Each row is a point. The window is the flat piece filled in between its corners: a triangle in 3 columns, a solid with four corners in 4, and so on. A path goes straight from each point to the next, and from the last back to the first. After which points does the path pass through the window?

Window:
[[ 0.07 -0.84 -0.42 -0.31]
 [-0.43  0.38  0.70  0.25]
 [-0.12  0.13 -0.46 -0.26]
 [ 0.09  0.56  0.53 -0.06]]
Path:
(1): [0.04 0.00 0.17 0.38]
(2): [0.13 0.41 0.39 0.31]
(3): [-0.51  0.36  0.60 -0.61]
(4): [-0.40  0.52  0.20 -0.71]
(5): [ 0.12  0.61 -0.16  0.51]
(6): [-0.14  0.31  0.05  0.42]
(7): [-0.34  0.20  0.25 -0.21]
(8): [ 0.02 -0.24 -0.24 -0.48]
(9): [ 0.34 -0.28 -0.35  0.07]
(10): [ 0.22 -0.09 -0.79  0.33]
(11): [-0.19  0.01 -0.19 -0.43]
(12): [-0.34  0.49  0.82 -0.40]
(13): [0.20 0.21 0.44 0.54]
(14): [ 0.15 -0.48 -0.40  0.34]
(15): [-0.18 -0.51 -0.45 -0.49]
(16): [-0.56  0.14  0.55 -0.59]
Through the window after points: 2, 6, 10, 16

Window, 6 rows:
[[-0.09 -0.51 -0.07  0.22  0.19 -0.20]
 [-0.04 -0.55  1.00 -0.42  0.19  0.08]
 [-0.12  0.48  0.32 -0.86  0.23 -1.33]
 [ 0.55 -0.01 -0.08  0.31 -0.41  0.39]
 [ 0.09 -0.03 -0.59 -0.41 -0.48  0.21]
 [-0.44  0.30  0.88 -0.18  0.04 -0.45]]
Path:
(1): [-0.31  0.18  0.53 -0.27  0.26 -0.17]
(2): [-0.07  0.09  0.65 -0.03 -0.30 -0.31]
(3): [ 0.09 -0.14  0.25 -0.49 -0.46 -0.69]
(4): [ 0.04  0.04 -0.06 -0.35  0.64 -0.23]
(5): [-0.47  0.21  0.42 -0.49  0.69 -0.34]
(6): [-0.07 -0.28  0.50 -0.48 -0.26 -1.00]
(7): [ 0.01 -0.31 -0.06 -0.18 -0.26 -0.45]
(8): [-0.21  0.51 -0.30  0.01  0.16  0.04]
(9): [-0.08 -0.23  0.15 -0.10  0.26  0.06]
(10): [-0.03 -0.54  0.30 -0.05 -0.04 -0.24]
(11): [ 0.52 -0.29  0.64  0.19 -0.99 -0.05]
(12): [ 0.21  0.17 -0.12  0.12  0.05  0.25]
Through the window after points: 1, 9, 11
